Each row is a point. Each copy is the shape, with its points in the same order, stretched, turned, moved and blurred by noise. Some copies are also mirrored. Which?

Shape (6 x 3)
[[-49  33  53]
 [ 35  18  26]
 [ -1  20 -10]
 [ 31 -71  -5]
 [-32 -48 -53]
 [ 11 -10   8]]
Copy 1 (6 x 3)
[[ 61  13  16]
 [  7 -48  -2]
 [ 22  -7 -25]
 [-82  -3   0]
 [-36  60 -33]
 [-18 -12  -6]]
Copy 1 is: only turned
Copy 2 (6 x 3)
[[ 82 -15 -22]
 [  4 -30 -25]
 [  7  14  -3]
 [-25 -19  44]
 [ -6  49  62]
 [  6 -12   7]]
Copy 2 is: only turned
Copy 3 (6 x 3)
[[-47  22  93]
 [ 37 -26  29]
 [-26 -26  -2]
 [ 37  62 -47]
 [-75  53 -68]
 [  7  10   2]]
Copy 3 is: mirrored
Copy 4 (6 x 3)
[[-40 -36 -42]
 [-11 -42  15]
 [-18  -8  15]
 [ 74  -2  -6]
 [ 36  52 -16]
 [ 11 -15   0]]
Copy 4 is: only turned

Shape (11 x 6)
[[  5  -8   0 -50  36   3]
 [-38  22  -1  45 -14   0]
 [  7  34 -27 -41 -24  -1]
 [  4  12  -9 -20 -48  42]
 [ 20  25  56 -11 -63  -6]
 [ 46 -39  48 -54 -31 -14]
 [-46 -25 -19   5  14 -18]
 [ 20  27 -12  16 -60   9]
 [-31  81  44  28  26 -57]
 [ 40  31  -3  12 -11  30]
 [ 25  -6  22  -6 -37 -33]]
Copy 1 (11 x 6)
[[ -14  -50   21   30  -41   11]
 [   2   20  -35  -28   25   -8]
 [  10  -13   63   18   11   66]
 [ -35    0   80    6    8   17]
 [ -74   31   27   74   -3   27]
 [ -51   -5   60  121  -53  -20]
 [  45  -22  -30   10   24  -34]
 [ -13   55   50    8    3   38]
 [ -28   19 -103   31    5   82]
 [ -37   26   43  -29  -39   50]
 [ -18   39   20   65  -13    6]]
Copy 1 is: only turned
Copy 2 (11 x 6)
[[ 69  -2  28 -30  -6  23]
 [-39  13  -9  -6 -32  15]
 [ 23  13  75 -30 -17  18]
 [ 13  19  48  -8   1 -14]
 [ -2 -23  31  53 -27 -15]
 [ 61 -54  28  39  22  -6]
 [ 10  -1  -7 -19  14  41]
 [-31  -3  43 -10 -25 -13]
 [-32   2   1  11 -98  45]
 [ -7   3  25 -35 -51 -23]
 [  2 -43  21  19  -9   6]]
Copy 2 is: mirrored
Copy 3 (11 x 6)
[[ 35 -35 -37  17  -8  12]
 [-19  -2  17 -16   6  49]
 [ -2  49 -30   9 -22 -21]
 [-17  38 -32 -54   1 -39]
 [ 55  45 -29 -95  19 -12]
 [ 73  -1 -43 -55  42 -64]
 [-14 -36 -17  43  27  32]
 [-13  56   4 -49   3 -41]
 [ 59  14  20  -9 -30 115]
 [ 10  16  27 -58 -34 -14]
 [ 33  23   3 -25  16 -32]]
Copy 3 is: only turned

Shape (12 x 9)
[[-60   9  24 -36  26  64 -50  74 -16]
 [-25  -2  65 -43  70  24 -50  32 -37]
 [ 25 -49 -41  46 -13 -13  12   6 -25]
 [-67  -4 -10 -30  38   8  -3  -9  28]
 [ 34  16 -50  26  -1  37 -19  -4  49]
 [ 57 -24 -37 -17 -23  -9  36 -37  -2]
 [-37  -6  -4 -74  67  10 -66  67 -19]
 [ 25 -30  -7   9  27 -15  11  24  39]
 [ 23  20 -11  29   5 -36 -17  10 -32]
 [ 28 -48 -10   0 -17 -16  47 -26  42]
 [  0   1 -15   6 -61 -20  -4  24  47]
 [ 34  10 -25   2  27  -5  59  21 -14]]
Copy 1 (12 x 9)
[[ 90  28 -10  81 -86 -55  16   5  26]
 [ 52  69 -19  87 -13  -6  -7  29  60]
 [ 31 -20  51  15  28  21 -46  15 -66]
 [ 67   6 -56 -23   8 -31  17  26  32]
 [ 14 -17  44 -38  -9  -2  42   8 -58]
 [-24 -54   8  11  44  63  -5  22 -19]
 [ 69  54 -61  60 -66 -12 -13  37   0]
 [ -1   0 -15  31  36 -21  13  18 -63]
 [-25  22  31   0   4 -20 -55  16 -24]
 [-14 -60 -13  21  81  16   7  26 -35]
 [-29 -67   0   7  -6 -72  -9  37 -59]
 [-10   2 -21  36  17   6   7 -40  -8]]
Copy 1 is: only turned
Copy 2 (12 x 9)
[[ 95 -85  62  27 -45 -25  52  50   0]
 [114 -50  -4   7 -53   4  81  21   7]
 [-38 -10  29 -23  20  56  21  19 -48]
 [ 62 -41  -6 -22 -54 -30 -17  66  27]
 [-20 -61   6  -9  59  24 -29   7  23]
 [-60  -4 -28 -15  45   5  -1 -59 -27]
 [ 61 -80  26 -13 -56 -22  94  57  42]
 [ 14   3  25 -22   1  23  10  16  45]
 [  1   9 -23   8  47  31  46  44 -24]
 [-27  22   3 -13  -7  13 -33 -29   9]
 [-36  10  30  47   1  -6 -25  35  19]
 [ 16  22   3 -33  76 -15  30 -10 -10]]
Copy 2 is: mirrored
Copy 3 (12 x 9)
[[ 31 -54 -86  21  -7  59  42  36   8]
 [ 32 -56 -39  44 -61  76  68  37  -8]
 [ 21  27  22  18 -31 -38 -14  43  33]
 [  5 -29 -12 -40 -33  52  37  14  34]
 [-31   2 -44 -22 -27 -45 -19  31   0]
 [-27  39  30  13 -28 -38  27  32  37]
 [  2 -71 -29  38 -20  59  54  72  27]
 [ -6 -33  25   0 -41 -24  -3  10  11]
 [ 19   8  19  25 -25 -12   0  61 -33]
 [-16  14  39 -13 -37 -31   5 -15  42]
 [-11  10   8 -10  25  -3 -32   5   3]
 [ 10 -10  18  11 -31 -55  44  45   3]]
Copy 3 is: mirrored
Copy 4 (12 x 9)
[[ -65   12  -42   37   80   60  -13   36   55]
 [ -92   36   -8  -10   69   48  -28   -1   -2]
 [   4  -43   14  -13  -53  -39    5    1   45]
 [ -35   23   10   62   27  -10   -9   60  -22]
 [  40  -12   17    5  -40   17   14    6   12]
 [  18   -1  -25   10  -74  -55   14  -30   -2]
 [-100    4  -47   25   34   58    6   34   15]
 [  10  -32   -2    2  -27    6  -45   22   -3]
 [  -5   -6   -1  -52   -8  -14   26   17    2]
 [  32  -13   -7   23  -50  -50  -36    9    0]
 [  60    5  -47   13  -20  -23    4   67   36]
 [   5  -51  -37   -8  -14   -1   17  -24  -26]]
Copy 4 is: only turned
